Every row gives one point. To make a cloud, some directions were put in groups of two or more. Within a group, all points are equally far from the middle, so they leave a hole (a ring in 2 directions, a hollow ball in 3). The other directions are filled evenly. Then the cloud was stretched, turned, moved and blurred a little. How many holes are there, and how many directions does each take, smallest first?

Cloud (21 x 3):
-316	165	297
-285	112	-348
-284	203	-232
80	294	-73
-14	384	-218
69	134	220
-17	-293	43
98	-84	283
-26	-306	85
36	99	317
-283	199	205
-352	79	-95
-255	-362	189
217	-42	-214
-225	285	-288
-158	-201	-249
-31	383	-211
-31	-323	186
-261	-258	-23
-292	-35	-279
110	-126	208
Holes: 1 (2)

Cloud, 27 rows:
232	-135	-99	-120
-2	-359	105	301
227	15	-269	126
57	-180	-105	-204
-193	-332	72	292
192	-145	308	341
82	368	-155	-16
188	71	73	-260
58	-160	-192	-145
-167	93	467	251
-437	-79	66	273
-152	89	-340	29
-20	316	394	-7
-280	-91	-88	427
353	98	-110	141
-37	-85	-121	493
253	-251	153	-10
114	-319	268	83
-71	44	500	219
306	159	190	-100
135	203	217	453
226	46	366	-79
330	-72	-58	-37
333	143	-72	245
-388	149	-164	34
195	13	63	-252
180	-262	-155	105
Holes: 1 (4)

Cloud:
-337	-200	181	111	312	148
23	253	156	369	269	-263
-251	-109	-304	-15	164	240
-283	44	186	-106	359	23
-27	153	391	-142	82	211
238	-98	79	364	61	383
-375	-43	12	-93	315	-20
-128	-289	8	-82	-63	366
304	30	-46	385	295	-84
173	-35	-335	-47	221	193
202	44	-212	-85	267	-205
228	57	-309	-33	254	133
218	85	-198	-156	194	208
137	291	49	275	-66	-335
154	-146	-256	-104	296	42
140	-369	68	-32	257	-155
-230	-70	-246	337	-232	-190
-74	426	-153	34	255	63
-96	-9	-239	314	-304	250
-280	191	163	-179	-234	-121
-41	150	518	53	-122	88
-357	-142	64	-58	163	285
-358	-162	303	67	-162	244
-367	147	86	-141	-261	-87
-63	-380	260	258	-250	78
-403	-187	-22	-33	127	-249
-261	-328	163	308	289	-8
-296	183	154	423	-293	12
271	-79	138	407	-29	-235
230	-17	-56	376	-5	375
-368	220	-62	6	-302	-115
-181	-324	-218	-23	230	-57
-376	-98	-220	-4	211	-132
67	272	337	314	-191	-137
-257	283	-187	88	250	-194
-232	186	381	318	-181	132
194	33	36	-239	256	196
49	-329	88	482	-13	-163
212	262	35	252	-218	-182
-318	21	112	-112	259	-266
189	-191	-25	471	56	-198
135	-130	65	423	-280	174
-197	-101	21	472	186	308
148	-140	-211	-140	251	195
218	-145	118	-134	317	193
13	-69	-221	309	-339	0
-299	4	-269	363	53	-213
-90	-452	-11	11	161	-159
-284	124	248	438	-209	-172
114	-276	189	-60	-130	274
157	-231	-60	-140	300	184
128	95	213	-225	214	209
Holes: 3 (2, 2, 2)

Cloud (88 x 8):
481	123	131	-302	343	-7	57	-24
-526	136	-193	9	203	-180	249	-98
75	82	-184	237	-169	-103	172	147
55	442	-280	-105	241	-420	-107	15
-155	122	-111	-95	11	-465	-271	353
158	241	-26	132	114	219	-100	-270
-292	-251	288	-170	-252	-202	108	-150
65	138	-336	188	-191	-43	-366	28
-183	126	264	-127	-57	-592	-102	-173
-65	380	-40	108	223	-358	-96	-285
76	326	99	290	13	-72	364	-177
251	-150	-203	-311	243	152	232	-48
44	-213	-64	223	160	-412	-153	-247
-333	-280	-189	-186	8	-338	232	-206
-365	-233	-212	-33	230	-85	35	-64
190	144	149	4	-132	-143	86	385
175	316	-87	62	-3	-470	191	-224
27	404	142	173	56	-187	-112	-216
-123	-100	-208	-154	173	-159	-162	-611
-91	243	-50	301	-198	-187	209	-106
-23	115	245	-36	-305	-79	-140	270
-165	191	-141	-285	-235	-21	-214	-502
-415	178	-185	219	-27	-259	-93	-196
1	78	115	-154	317	156	212	339
21	111	-196	-51	-349	-62	-276	-519
123	219	-403	5	276	89	-126	-202
28	-422	45	180	47	-383	-155	-355
-227	314	-17	-68	28	-397	-106	101
317	46	-58	-233	-275	165	-276	-97
-5	-11	118	-131	217	-539	347	-82
-329	413	-259	-183	-72	97	236	-199
489	297	-38	-167	69	-115	172	-156
107	-192	315	-257	168	-107	-396	-213
-287	-192	417	148	-20	-244	-48	65
31	85	-31	-395	-200	-573	-390	93
-89	258	-450	197	-36	-231	288	-226
-258	128	284	-60	193	-452	71	-51
174	318	15	-352	-49	-360	-412	-68
304	233	-5	-242	122	-482	104	-227
-329	292	-162	-249	148	-117	-154	-357
-194	-140	-335	-9	213	-350	-146	114
249	-152	161	-72	64	-51	293	-75
134	-280	-248	214	-172	-42	-178	-223
92	223	-149	-108	144	413	40	-88
162	89	77	-251	-159	-445	156	-124
-153	199	-426	76	-245	-32	256	-152
126	-6	110	-10	415	69	-238	-69
-246	61	-117	-398	119	-386	-41	173
51	-347	-153	-75	289	-270	54	81
-273	-68	166	-373	72	-311	-121	3
-200	36	-432	-285	-307	-200	-66	87
-36	-280	-97	96	-280	228	-9	-122
-76	234	-276	-418	-55	197	22	-133
-1	-51	52	-137	549	24	47	-172
138	154	163	-43	76	116	235	340
-386	-71	-84	-22	314	-101	43	14
-159	134	-411	55	346	-215	-17	10
325	-36	152	-240	5	-50	-30	-307
-118	203	-571	-175	131	162	-29	46
-156	-184	-475	-29	-30	-374	-48	-67
-72	-125	-170	186	6	-44	476	-11
68	202	-44	185	-266	-354	-90	61
104	-172	53	-220	165	165	-11	-341
12	-157	-473	117	50	-246	-12	-58
199	-55	423	-48	46	-201	-97	-427
-67	61	134	352	139	-47	-112	16
141	249	-160	-167	297	85	-181	-365
103	-233	-99	26	247	-295	-235	-320
-34	166	83	281	-28	-65	-394	2
194	-140	194	198	14	-102	43	252
-115	-103	67	-188	114	-485	-191	369
236	258	2	2	-127	-60	415	-178
74	-65	108	-194	-195	-115	228	180
-26	84	-235	-71	351	-560	135	102
152	-70	-345	-87	22	-269	466	56
-33	-185	-5	-252	-161	220	-297	-324
302	49	-11	106	399	-227	9	-169
360	-92	9	54	331	-85	193	323
-167	-76	-141	-388	-132	-329	88	200
16	-348	255	-100	-8	-161	185	-259
118	-193	-267	82	364	-27	191	-102
224	-115	72	-87	-86	-320	-103	-523
-59	73	91	-209	-284	48	-226	-602
-106	151	69	-2	268	373	181	-283
-8	-31	-283	-49	-100	136	-614	-116
335	299	175	-61	91	168	45	189
383	-287	-162	-57	155	28	-15	100
18	122	-180	-154	302	-436	-162	-383
Holes: 1 (6)

Cloud, 89 rows:
134	-43	-158	-415	-192	-250	89	221	141
-30	-365	-350	228	136	-196	70	159	235
243	61	-68	-311	354	310	-18	185	-16
70	420	57	-258	213	-80	493	-457	-246
295	95	48	367	-46	3	-148	-139	97
309	-219	386	-195	153	56	-150	-113	-69
407	-238	298	-236	248	-388	-30	-190	-206
-17	188	-277	-365	34	321	114	120	-246
-243	-16	233	-416	133	-232	-83	-114	-334
-179	151	19	-173	351	-140	-26	-314	324
-233	130	204	18	325	123	-258	-18	-85
18	-161	1	-403	296	-90	322	-107	41
110	-231	13	-333	98	84	8	-386	-350
-19	266	-194	-56	330	-58	462	182	169
314	277	-92	112	-136	111	99	-270	276
11	-30	7	-37	578	-56	-353	180	-4
-103	258	398	-204	170	45	-78	-266	255
-317	-319	-66	-312	6	190	-297	-180	10
420	19	70	248	58	-160	-142	-83	-142
-107	-2	231	251	263	-162	-31	-8	-33
8	-502	-356	-56	-68	189	-27	132	126
-165	159	-341	10	191	-303	-22	395	-62
290	-81	-10	-194	5	293	484	37	-222
106	-92	-453	-66	378	202	-127	-21	-138
-263	43	187	-466	-180	115	-26	64	-120
-228	-145	216	-244	74	255	-124	113	341
-366	47	5	-29	19	-255	383	-16	-186
-378	288	10	-53	-11	-205	104	-87	97
209	-309	104	-265	159	236	-281	-22	-69
-239	135	46	-332	-387	183	52	212	5
30	-140	199	-335	-137	-402	165	166	-475
94	-75	-5	-248	-434	-4	157	-124	-191
113	-220	277	-195	109	-291	-179	120	-26
179	269	-258	169	129	-27	293	-148	319
176	-52	0	152	202	342	-44	60	-58
96	-405	-279	-184	-100	148	-221	127	261
102	-301	199	-131	417	102	-195	-322	-64
51	347	-308	-339	-111	181	-92	-336	24
-88	-112	-157	-263	354	-223	175	-294	-239
-60	-123	-55	-118	42	-401	-289	366	-176
24	-89	179	-323	-20	249	150	-169	-425
309	112	-105	-26	319	-215	-226	194	85
54	-29	-359	18	214	-43	444	128	442
-113	-55	-222	-182	-373	-348	23	27	118
-219	-57	330	-132	324	-76	79	-477	-182
-88	101	-39	230	54	194	375	133	-202
64	-75	-123	-2	102	350	-56	-45	-307
-267	63	-63	-275	-30	166	103	-187	-359
164	-215	253	-322	-50	136	-202	-335	-285
240	400	388	-56	21	-52	-3	-192	-25
-58	93	120	-44	319	101	-116	233	-368
-253	-162	236	-222	95	261	-216	151	165
-260	-53	129	-341	-119	287	-180	-18	-249
301	79	220	-11	145	-158	-206	-52	217
-133	-22	142	-335	67	-401	-147	-305	-238
58	-137	27	143	-171	-343	-218	-4	7
-34	-477	-86	-447	146	-100	-30	158	-371
-155	113	-155	-29	375	372	-93	-318	9
-182	-404	172	-352	77	-105	-26	236	-181
348	-124	-166	26	202	-145	-44	-295	184
5	-288	164	-122	-250	-120	-85	242	-300
49	-297	-41	129	-200	-137	138	-77	-420
147	-354	90	-291	374	-227	-51	-175	-137
-60	-202	108	-189	188	-333	-291	342	-271
94	173	55	168	142	-158	368	58	416
-20	-46	-355	-268	69	380	-148	-193	-22
88	315	44	-117	-28	-350	430	-22	-519
420	-22	-120	34	-53	-359	134	181	-146
-10	-216	-153	-371	-197	-231	50	144	268
154	56	-182	10	-347	-232	-162	-130	-10
119	-142	126	-88	415	183	-156	-5	219
-75	67	-79	-54	-292	138	229	-42	-349
-260	355	-79	-381	31	282	62	-96	115
-193	286	-217	-219	365	207	74	306	83
98	-151	206	-286	10	-544	422	102	-211
-104	21	557	56	180	232	46	-371	-86
348	-52	163	-271	-19	191	141	165	-145
17	53	64	-214	269	203	599	-159	-39
6	317	81	-258	-171	-189	364	-272	-313
208	-171	-131	-307	143	-395	101	-251	-201
304	-6	170	-195	72	286	-161	-332	-468
-91	168	65	-151	253	-59	-135	404	165
102	-112	-239	-265	-52	-8	80	-328	-330
-163	117	220	-396	123	-282	212	-277	-398
18	198	-81	-395	-270	197	14	-198	-112
-276	-238	111	-192	341	16	-401	66	71
-71	251	-138	-224	-119	-83	210	-444	285
-255	-272	-11	-157	421	-12	-387	-23	-36
119	253	209	-468	-64	75	90	20	-359
Holes: 1 (6)

Cloud:
-292	99	-96	245	320	-46	-61	255	59
204	148	180	-259	395	-408	226	-160	-179
94	324	-142	203	336	-124	35	-201	226
-111	414	257	51	-127	13	288	-130	-132
-266	193	-160	109	105	152	-91	456	169
-316	155	26	250	21	-119	-97	249	-12
-189	-23	72	-106	-378	91	-7	126	-209
-14	-20	-273	132	-139	-451	186	-129	159
-8	-189	48	94	-218	28	-209	275	127
-168	-160	-267	-102	-255	32	150	299	277
-81	63	-299	60	253	98	557	150	78
66	491	87	15	260	-158	36	223	-236
415	289	-22	-346	392	22	140	133	-11
259	249	133	-136	165	472	62	-124	-216
280	109	327	-96	-19	233	349	137	236
170	321	110	89	-67	345	-167	-25	-363
-18	186	-302	-67	240	211	12	-281	15
-46	-156	30	140	286	-229	-119	-42	150
223	294	-255	-117	-63	-228	558	-184	-90
217	187	-108	-273	2	-18	289	70	-502
324	193	57	-261	-2	-474	296	-185	16
145	46	-301	18	186	-279	499	365	226
375	186	-236	285	-267	140	239	132	26
42	285	-105	53	203	24	-127	-200	335
403	133	-35	-341	-175	-87	387	-197	-127
-40	323	-15	-198	79	65	495	-277	-89
-61	281	147	66	-250	137	132	-46	-402
-9	78	104	311	-194	-299	231	-35	158
-274	65	-57	246	22	40	410	-208	-78
117	78	447	-209	-146	-157	237	-47	-7
28	4	-120	396	7	369	334	182	-12
314	-245	159	16	230	222	318	-138	34
60	90	187	-295	-334	-39	405	218	-153
-104	104	-60	-165	125	310	324	-87	232
134	123	-71	-401	504	-118	335	21	19
323	10	53	-229	-238	399	385	423	-144
296	517	-127	-154	-56	21	60	227	-89
-25	-151	-306	-25	212	419	174	260	95
-106	-92	-303	-134	348	-111	497	29	50
415	122	176	-128	186	-356	234	-177	-237
-319	219	-144	93	45	127	-143	-6	317
262	324	-20	-373	-166	-241	134	97	-141
-33	363	63	-216	-205	-168	-13	59	-246
-70	153	-112	123	144	163	-312	-282	26
-160	418	222	51	-58	0	333	-139	-25
-25	-66	-85	245	-396	-215	226	133	140
176	40	415	-120	315	113	211	69	-306
269	75	184	-268	-313	11	434	326	50
568	85	98	48	61	-226	294	291	-17
-9	-91	56	49	-116	-221	463	422	-93
204	-192	-229	215	-250	200	-128	29	-102
-21	-140	-74	351	223	83	57	250	-238
74	42	-138	28	-347	-280	500	-31	230
-189	208	-120	-285	-176	321	-149	209	86
292	277	-7	7	400	14	463	247	51
8	-279	-14	-18	48	-299	79	43	310
-131	-296	220	-27	95	173	130	-120	29
-59	8	-3	184	-271	401	-300	214	140
312	457	-63	-57	43	-19	203	-129	232
-366	-1	60	-44	-41	-49	-95	261	-81
463	19	94	157	-125	59	448	-57	-234
-43	-45	58	-430	-269	55	87	-27	-24
-101	297	-176	243	-159	136	69	309	286
-136	96	-119	151	215	77	179	254	-427
425	-37	-19	292	72	75	196	341	-228
-186	150	-172	151	111	254	350	451	5
345	204	-389	27	-78	-282	469	103	-74
251	503	133	-65	418	-124	103	-83	-88
278	-251	-136	143	211	-341	287	63	263
202	273	242	230	289	-220	208	96	106
-33	-195	-263	16	-336	-102	5	-52	172
-77	436	257	42	182	-165	170	-116	200
157	-139	-98	-222	-122	610	65	236	-14
66	302	-265	328	151	171	11	167	-231
50	148	222	-203	412	-451	284	-136	1
243	-66	-106	9	211	-143	415	249	432
-111	342	176	-223	-61	151	412	104	-285
83	0	94	40	34	192	298	50	441
16	261	290	-48	263	205	-111	392	-157
-252	52	-263	-19	-194	-35	365	402	160
-68	225	-193	99	266	-437	379	182	-107
-68	25	-186	216	-116	-389	43	124	-39
633	69	17	-288	130	-81	202	218	-89
8	-77	-4	117	-239	-230	330	-314	184
-20	195	-114	210	280	-210	77	-419	2
217	-160	-31	-201	343	252	146	231	225
268	-162	148	-45	119	-268	316	42	380
83	-195	-183	204	160	129	242	400	326
-286	268	-167	29	-15	194	-263	304	151
61	-363	75	-37	40	26	438	-186	50
-7	-19	78	-304	173	-304	607	27	162
150	70	373	80	73	235	101	427	-130
527	120	-131	136	-109	-174	220	313	-27
-52	127	-359	-66	6	265	105	-185	153
93	-60	100	359	-70	161	475	23	-73
262	-186	-421	-85	146	-204	170	-3	152
26	394	30	-154	-98	-15	431	-163	-331
-73	209	-288	203	-156	471	-179	110	-70
70	-81	-171	259	41	399	108	-181	133
-166	61	-90	-84	22	-372	26	-336	151
112	56	-225	-47	-492	-15	90	245	-65
176	-378	-206	153	-87	127	442	-62	114
35	51	315	160	-28	96	400	-185	66
358	134	-160	71	-254	-329	277	237	7
248	445	59	66	212	158	170	-24	-368
-349	70	-84	-5	258	9	-53	356	-98
Holes: 3 (3, 3, 3)

Cloud:
79	197	16	-320	-11	-103	463	360	-127
277	108	2	535	383	-77	-104	-40	90
-274	59	65	106	441	-206	-112	-228	-53
48	181	31	66	74	60	-54	143	477
-158	-134	-129	-6	221	-152	-361	-225	74
-283	164	80	136	-58	-233	-220	-83	139
283	215	-69	-245	179	-24	169	193	-346
333	-158	-144	254	377	-16	16	-113	-92
64	64	127	289	292	94	-151	147	266
234	-252	213	-340	-68	-136	50	-119	72
427	-527	-36	143	-142	145	-151	60	-20
35	31	16	515	214	157	59	-70	-447
-87	167	116	-118	484	-21	100	337	-319
-230	-84	123	-61	-28	-23	63	384	-92
64	157	270	167	14	-9	181	-140	345
88	-77	-400	97	212	73	-75	-115	-79
312	121	30	304	-216	106	-76	167	-333
190	-470	-67	156	23	-22	-95	274	119
-41	207	263	101	188	-3	-95	-360	320
-108	224	15	17	456	-206	-169	-40	117
45	-158	83	257	128	336	-205	-466	-198
-25	-223	170	639	393	-173	13	206	66
349	-541	369	126	-96	125	20	362	137
106	188	-57	130	-130	143	33	-162	-552
191	-13	-6	65	-207	-324	232	-304	89
160	451	208	188	-150	-169	-216	-388	21
209	-205	22	-336	-168	-261	323	57	49
-162	3	263	536	197	95	-135	112	78
244	288	42	211	-6	-85	-334	210	13
-76	150	-192	-159	-277	-40	41	-222	-229
207	-236	-135	-32	-51	313	-151	-390	44
-107	4	-363	440	-192	205	-52	-291	30
-202	238	-443	195	208	81	45	-197	210
-233	307	-244	234	64	-115	-152	-77	-277
-253	-208	-170	65	-248	246	38	187	90
-274	177	-119	101	87	-204	-354	-48	-348
-81	-39	173	-128	610	82	73	230	122
-301	-314	-92	350	-95	121	-156	54	189
129	-167	199	118	162	115	-170	221	546
23	110	-144	111	274	13	-2	-522	36
239	4	20	448	166	158	-345	45	341
-245	-155	90	293	-2	123	187	-149	-56
282	318	-107	-93	20	-256	-146	-315	-277
-113	353	-287	197	-190	-27	-35	-180	134
183	76	513	-139	171	-178	-7	166	46
-36	-293	24	92	319	-427	-53	-66	112
209	-93	226	356	239	416	-179	-32	-176
-84	82	-202	267	-535	160	52	-168	-189
-47	484	109	-227	222	221	169	135	-194
24	231	-293	359	-57	-58	80	15	291
81	115	164	-174	389	-68	251	-3	-151
25	-85	159	129	-320	-34	-282	-110	201
89	-46	60	-148	-234	38	360	332	-107
-45	369	82	-84	-9	155	279	-173	-112
183	-113	-393	176	98	181	293	260	-217
-432	-89	124	192	433	-209	-91	233	-164
47	386	299	-14	546	142	-7	11	212
396	-412	232	-144	-222	-99	327	200	67
105	-351	-147	84	-398	42	-228	44	116
181	209	314	-101	408	257	188	-27	169
-8	257	370	353	-90	-66	-148	276	138
143	169	-26	-138	188	207	283	46	-121
376	-139	56	195	172	279	156	-89	186
-206	-133	-292	145	-255	-350	173	33	118
-421	-56	179	-262	36	-70	-69	-2	121
-304	-75	-102	611	122	-4	-197	-3	-260
193	18	392	468	335	45	292	172	-153
207	-366	-88	-266	-199	34	-167	-203	-108
149	-272	-36	345	-263	342	19	308	143
-273	-332	54	274	-601	-29	-50	-52	218
-45	-110	-184	202	-197	-369	-340	64	-87
48	40	-285	479	-39	-74	-103	43	-39
7	-160	-510	104	-455	15	6	7	-350
64	-246	-79	429	135	86	-86	-77	-398
-377	123	-281	181	75	155	-398	-205	70
294	-306	85	-71	328	41	-115	-134	-12
220	95	197	-26	9	66	197	151	-277
203	-94	162	9	-256	-73	-88	29	4
-343	-167	66	557	39	98	-180	161	383
-55	-7	-318	96	309	170	80	-200	107
296	138	-79	496	-340	-182	-172	-31	-31
-126	-301	107	381	86	201	291	450	45
306	49	294	-47	74	202	97	56	-133
373	-10	-61	0	398	204	193	86	267
-98	337	17	32	88	117	-372	-232	-49
-271	-119	419	56	-54	-154	-357	-314	261
118	-156	-53	379	75	-52	240	163	-412
117	178	146	-56	-13	-63	-278	-351	-221
-42	-97	-89	87	52	-20	444	-51	-106
307	219	175	-331	92	143	154	-437	-82
276	7	145	-340	33	-156	-44	209	-269
-243	-224	244	24	401	32	-251	113	418
436	-445	-132	260	-88	-17	82	-260	-189
313	186	307	-54	-85	222	30	-221	-160
110	98	-189	-34	-3	-220	323	-77	-119
99	341	-287	443	-316	19	-61	166	56
-232	-27	163	475	415	-107	-281	353	61
147	-283	319	-26	-118	79	-136	41	-164
-185	118	75	87	-157	-343	-11	275	146
8	40	400	250	-291	-15	-108	344	274
-84	-293	203	410	137	173	7	590	-466
Holes: 0
